Each row is a point. Any point is a mix of the corners, with weights that add up to 1. It lies inside the corners' shape when no weight is negative. Say inside or outside, and name the corners with a negative weight.

Corners:
(1): [ 41 -14]
(2): [-24   1]
(3): [ -7 -60]
Points:
[ 17 -59] => outside (2)
[-19 -54] => outside (1)
[ 35 -43] => outside (2)
[ -9 -43] => inside

Corners:
(1): [  2  13  14 -23 -16  -7]
(2): [  2  -2  13  47 -10   7]
(3): [-11 -32  29 -60   7  57]
(4): [-16  21 -10  28  19   0]
(5): [ 13  -9 -41  -8   5 -15]
(6): [ 17  12  -8  21  47 -23]
(7): [ 41  37 -43   2  45  -2]
Points:
[  2   5 -21   5  13  -3] => inside
[  9  15 -15 -15  22  -2] => outside (2)
[ 19  21 -17  -3  22  -1] => inside
[ 12 -10  -9 -11  16  15] => outside (1, 4)
[ 30   7 -32   7  19 -26] => outside (3, 4)
[ 10  11 -19   8  42  -4] => outside (1, 2)

Corners:
(1): [ 15   0 -56  -8  -9 -12  24   2  12  -1  23]
(2): [ 14  28   2 -22  10 -25  27  24  -4  -9   6]
(3): [  4   3  10 -17  -4  -5  -7 -14  -2   3  19]
(4): [ 11 -11  -3   8  -4   0  33  17   3 -18  -2]
(5): [ 10  -1  15   0 -28  -7  -8 -13 -18  25   9]
(6): [ 26  -1  43  24  43 -15  24 -10 -12  21  -7]
(7): [ 10 -25   4 -16 -11 -17 -27 -52 -30  18 -15]
(8): [-22  -8   0  -7  12   3  16  -6 -14  60  13]
(9): [ 28 -32 -37 -12  -6 -20  -8  22  -8 -14  -1]
(10): [ -9  -9  14  20   7  24 -32 -13 -38   7 -14]
(11): [-22  17  16   9 -14 -35 -14   1  -4   0   2]
(12): [ 3  2 -7  7 -4 -5 -5  4 10 -3 -9]
Points:
[  8 -22  -3  11   5  -3   3  -9 -20  16  -4] => outside (2, 3, 12)
[ 5 -3 -3 -2 12 -7 13  7 -6 10 10] => outside (5, 7, 12)
[ -2  -2  -5  -5 -13  -8  -9 -17  -8   9  -2] => outside (6, 9)
[ 4  0  3 -2  2 -6  3 11 -6  6  5] => outside (1, 7)
[ 10  -3  -4  -8   3 -15   2   1  -9   7   3] => outside (4)
[  3   2   0   1  -2 -19  -4  -1  -3 -10  -4] => outside (5, 8)
[  9  -3   0  -2  -7 -14  -5  -1 -10   0   0] => outside (8)
